Each row is a point. The points of each table are mixes of a few directions, plus a little noise. Count the directions of each table, and those that both share. Where both have some left over, give the other angles between the two spaces (their principal angles), to ten degrees, smallest first.
(in the rows, 128 means zero)

First:
[[171 125 113]
 [116 154 185]
 [146 141 152]
 [ 28  98  84]
 [158 121 107]
 [149 130 127]]
Second:
[[131 100 141]
 [125 163 112]
 [125 163 112]
 [134  67 157]
 [135  63 158]
 [119 211  89]]
Directions: first 2, second 1, shared 0; angles 90

First (8 x 8):
[[ 80 213 140 200 191 244  87 153]
 [133 107  80 154 150 116 145 108]
 [116 115 207 143 107  50 200 153]
 [156  97 119 104 124 117  92 126]
 [160  93 117  76 117 112 120 128]
 [110 158 100 132 109 154 112 104]
 [121 131 151 144 111 108 118 127]
 [149 109 111  70 116 124 149 127]]
Second, 10 rows:
[[169  97 121 114 138 114 176 119]
 [203 106 144 151 164 144 194  87]
 [ 95 103 109  77 114  83 114 149]
 [117  92 115  69 116  83 130 145]
 [ 73 121 136  94 129  98  81 128]
 [113 178 155 106  67 167  57 174]
 [143 166 124 200 135 174 140 121]
 [ 82 148 138 211 195 142 112  67]
 [125 165 139 166 122 165 108 129]
 [163 105 101  94  99 109 168 162]]
Directions: first 5, second 4, shared 2; angles 70, 70

First:
[[154  73  89 130 127 118 153 124  83 147 150 196]
 [118 147 142  77 146 134 119 144 145 178  87  75]
 [114 147 169 171 117 123 145 144 160  83 120  98]
 [164 204 137  80 235 225 106 126 130 144 136  79]
 [123 175 118 149 112  92 169 140 119 162 108 101]
 [110  54 132 154  90  99 128 145 129  99 117 160]
 [132 101 120 166  51  80 141  77 127  88 190 200]
 [ 82 111 140 180 107 117  92 161 148  56  99 109]
 [142 145 154  70 162 151 141 131 145 182 110  88]
 [139 123  77 100 133 140  89  94  94 140 165 173]]
Second:
[[115 151  74 132 103 110  92 103 102 126 148 149]
 [110  34 139  93  91 118  85 115 147 112 133 171]
 [122  82  96 105  86 106  89  90 115 126 162 184]
 [131  38 147 103 129 120 153 162 129 157  92 144]
 [166 159 215 128 146 173 161  86 189  81 187 115]
 [138 201 163 169 204 154 203 206 133 152  56  32]
 [100 159  87 142 119 116  89 134 109 121 113 115]
 [152  88 135 110 127 124 163 118 121 152 144 162]
 [112 137 106 125  97 121  76  88 131  98 162 151]
 [125 144 105 135 134 121 132 134 111 143 119 124]
 [135 218 135 166 178 146 168 168 125 138  95  59]]
Directions: first 6, second 4, shared 4

First (9 x 20):
[[117 134 124 144 135 138 103 123 100 151 134  82 147 150 113 132  97 132
  156 109]
 [163 122 111 128 149 131 145 126 195  53 132 164  69  92 144 105 175 167
   73 173]
 [ 84 110 143 137 110 138 125 134  91 159 107 116 149 160 132 157 125 111
  148  94]
 [133 147 129  89 119  80 153  99 141 129 146 141 126  79 124 138 139 104
  158 143]
 [ 84 114 141 149 114 150 109 139  76 173 110  98 162 178 124 154 106 115
  155  83]
 [142 133 128 148 134 154 103 148 106 153 128 112 152 163 118 109  90 131
  122 117]
 [152 146 132 101 120 100 144 124 134 141 140 150 140 100 125 118 119 106
  134 140]
 [166 148 137  96 114 102 149 136 136 149 138 172 146 101 127 105 116  97
  119 142]
 [114  98 108 161 156 160 123 120 176  44 116 117  59 128 144 134 185 189
   88 147]]
Second (8 x 20):
[[126 142 135 138 129 110 121 116 152 108 130 138 143 134 126 129 111 126
  131 102]
 [ 77 127 126 186 130 118 126 159 154 129 111 134 105 153 138 112 133 117
  115 134]
 [108 127 105 152 110 132  94 139 107 137 162 141 138 148 134 125 148 128
  113 124]
 [113 109 134 136 113 165 128 156  60  96 156 107 122 136 158 106 120 119
  124 183]
 [162 133 125  83 109 121 143  93 112 109 165 111 156  95 122 128 105 133
  159 132]
 [140 126 101 108 101 111 139 106 125 138 169 114 145  97 120 122 128 132
  156 136]
 [210 134 199  45 208 164 145 108 147 145   7 144 103 125 103 181 125 145
  101  84]
 [ 84 126 103 174 121 104 128 148 167 164 122 133 108 136 123 119 154 123
  125 127]]
Directions: first 4, second 5, shared 0; angles 30, 70, 80, 80

First, 8 rows:
[[153  91 127 142 109 114 146 179  91 167 145 125 114 105 137 193  98 135
   92  59 125 169  54  95  92 114 174  93 154  98 161 135]
 [ 74 162 159 165 140 112 126  82 184  83 149 182 193 163 162  63  81 102
  171 134 158 118 140 101 153 173 135 107 125 156 120 103]
 [ 71 165 155 173 135 117 123  90 190  85 153 161 192 167 153  60 105 101
  162 141 153 116 146 116 138 170 122 108 128 157 117 106]
 [115 139 134 155 124 134 126 133 147 119 143 120 146 143 125 114 154 122
  126 129 137 122 135 133 109 140 122 120 138 141 117 139]
 [193  77  94  71 111 124 132 177  50 192 104  85  54  79 110 214 119 153
   86 100  84 157  77 137 121  72 145 136 135  75 164 127]
 [ 79 165 140 194 114 132 106 111 190  99 162 104 179 170 120  64 169 101
  142 152 136 112 155 153  99 153  97 108 142 151 108 123]
 [217  80 103  47 150 161 162 177  36 168  71 129  38  71  98 229 172 183
   91 104 121 129 129 127 129  86 151 177 107 117 120 192]
 [121 146 113  73 145 127 105  75 135 115  97 116 113 132 117  88 130 125
  158 202 104  98 184 168 183 117  79 173  95 131 116  98]]
Second (9 x 32):
[[137 143 130  87  97 122 145 121 107 104 110 163 106 135 150 125 103 158
  131 104 119 104 123 138 111 136 150 102  90 121 133 144]
 [101 161 147 209  49 115  96  84 193 192 111  29  74 122 235 200 124 113
  132 174 115 178 146 165 156  81 212  97  73 152 142  62]
 [ 94 125 119 148 185 152  96 137 186 140 160  74 146 114  81 143 190 101
  141 177 161 135 113 128 180 137  80 154 179 164 124 138]
 [ 81 158 113  61 172 164 106 132 193  89 150 109 112 116  80 148 193 149
  162 166 174  80  82 151 194 169  78 118 139 183 130 191]
 [177  99 126  91 132 111 171 148  37  96 115 222 157 143 104  70  77 144
  108  62 104 110 140  98  62 138 119 137 131  76 121 141]
 [113 146 117  55 147 146 131 134 140  82 132 155 116 127  96 125 149 159
  147 127 150  80  97 139 149 162  99 113 122 148 129 182]
 [149 113 136 166 107 111 136 126 100 151 119 131 137 133 152 120  99 115
  111 113 106 155 151 117  99 106 152 135 124 103 127  94]
 [168 111 127  85 120 113 166 142  52  95 112 212 142 142 117  83  80 151
  114  70 107 106 135 108  72 139 128 126 117  86 124 144]
 [131  95 137 248 143 117 104 129 144 201 144  56 163 121 136 138 138  62
  106 160 117 203 164 107 129  84 133 171 177 118 122  56]]
Directions: first 4, second 3, shared 0; angles 60, 60, 80
